Each row is a point. The last column is the point's height on a tilted bowl or saddle (a function of degree 2), plus a little noise. Along how many of its main directions does it bend up, bend down or stay straight?

Points (11 x 3):
[[  0  44 -40]
 [ 15   6 -27]
 [ 19 -12 -19]
 [ -4  29 -32]
 [ 22  -9 -22]
 [-95 -14 -63]
 [-12 -13 -10]
 [ 19  16 -34]
 [-19 -18  -9]
 [ 16  46 -50]
 [ 37 -20 -25]]
Directions: 0 up, 1 down, 1 straight

Points, 10 rows:
[[-11  27  -9]
 [-17   6   4]
 [ 12  -9  15]
 [ 15 -32  37]
 [ 28  10 -10]
 [ 31   2  -7]
 [-62 -72  95]
 [-69 -33   2]
 [  2  52 -12]
 [ 23  23 -10]]
Directions: 1 up, 1 down, 0 straight

Points, 16 rows:
[[-22 -31  68 -29]
 [ 67  46 -25 -79]
 [-37   0 -13 -14]
 [ 38  -6 -46 -33]
 [ -7 -55  10 -14]
 [-69 -35  43 -36]
 [ 16  16 -17 -22]
 [-23 -67  49 -30]
 [ -1 -13  27 -12]
 [ 24  -3  -5 -17]
 [-25 -12  -9  -8]
 [ 48  22   5 -43]
 [  7 -15  41 -18]
 [-46 -30   8 -14]
 [ 47 -30 -10 -28]
 [ -2  63  17 -60]]
Directions: 0 up, 3 down, 0 straight

Points (18 x 4):
[[ 45  16 -39  70]
 [ -7  31  -1  -4]
 [ -6 -48  45  -1]
 [ 46  14 -17  71]
 [ 10   3  37  13]
 [-25  -4 -58 -12]
 [ 16  52 -38  31]
 [  6   8  39   9]
 [  9 -35 -18 -22]
 [  8  64  66 -75]
 [ 25 -35 -23 -22]
 [-29  23  44 -23]
 [-77  48 -12 -42]
 [  6 -16  -3   2]
 [ 16 -13  40  17]
 [-17   7  56  -6]
 [-78  20  42   3]
 [ 25  -9 -14  17]]
Directions: 1 up, 1 down, 1 straight

Points:
[[  6  39 -14  17  16]
 [ 26 -16  -7  -8  22]
 [ 32  31  32  57 -51]
 [-12 -36 -34  -1  35]
 [-20   7  37 -26  16]
 [-15  32  -3 -19  29]
 [ 22  16 -30  -8  16]
 [  1  16  95   6  85]
 [ 50 -12 -21 -18  25]
 [  1  -5  40 -54  24]
 [ 25  -9  53 -40  61]
 [ 10  24  18 -13  21]
 [ 38 -11   7 -13  24]
 [-38   8  11  51  -5]
 [ 46 -18  -6  25  -4]
 [-22   0 -37  -4  37]
 [-47  40   2  10  55]
 [-18 -44  27  -4  -9]
 [-10  25 -23   0  31]
 [ 14  29  38  15  17]
 [ 31   3  -2  33 -21]
 [-15  16 -33  55  24]
 [-13  -2  51 -21  22]
 [ 26 -22  27 -25  38]]
Directions: 2 up, 2 down, 0 straight

Points:
[[ 18 -44  28  13  -4]
 [ 32 -10  76  -8 -53]
 [-32  44 -27  41 -52]
 [  5 -42  21  -1  -7]
 [ 35  10 -10 -17   0]
 [ 35 -30 -38  42  -9]
 [-54 -34  24  51 -48]
 [ 19   4  52 -33 -34]
 [-48 -53  78 -16 -74]
 [ 39 -10  -3 -29  -3]
 [-85   6  25  13 -58]
 [ 14  -8  18 -20  -6]
 [ 26  37 -32   0 -10]
 [  2  20   8 -38  -6]
 [ 22  33  44  17 -41]
 [ 16 -21 -20  21   0]
 [ 33 -37 -14  39   2]
 [ -9  -5  18  50 -25]
 [ 42   8  20 -10 -11]
 [  8 -95  39 -49 -70]
 [ 17 -48 -20 -27 -11]
 [-13 -21  14  16  -8]]
Directions: 0 up, 3 down, 1 straight

Points:
[[ 50  11  11  15 -46]
 [  2  23  22  59 -35]
 [  1  54 -30 -24  45]
 [ 25  18  -3 -20  -4]
 [-29 -10 -60   5 -54]
 [-37  41 -36 -25  18]
 [-55 -62  18  82 -19]
 [ 78  27  15 -10 -56]
 [-23 -19 -53 -10 -45]
 [  8   1 -30   2 -13]
 [-44   9 -74  21 -66]
 [ 48 -28 -32  23  -9]
 [  8  49 -39  12  22]
 [  0  52 -16  14  17]
 [-14   4  49 -92  38]
 [ 21  38   2 -24   9]
 [ -3   0   0 -28  -4]
 [  2  20  -6 -48  15]
 [ 33 -33 -27 -40   5]
 [-50 -23 -45   4 -71]
 [-45  -4  14  78 -26]
 [ -8  -7  70 -23   5]
 [-13 -31  31  -3  -7]
 [ 38  30  12  -5 -23]
 [ 53 -23   0  36 -40]
 [ 10   8  43   9 -27]]
Directions: 2 up, 1 down, 1 straight
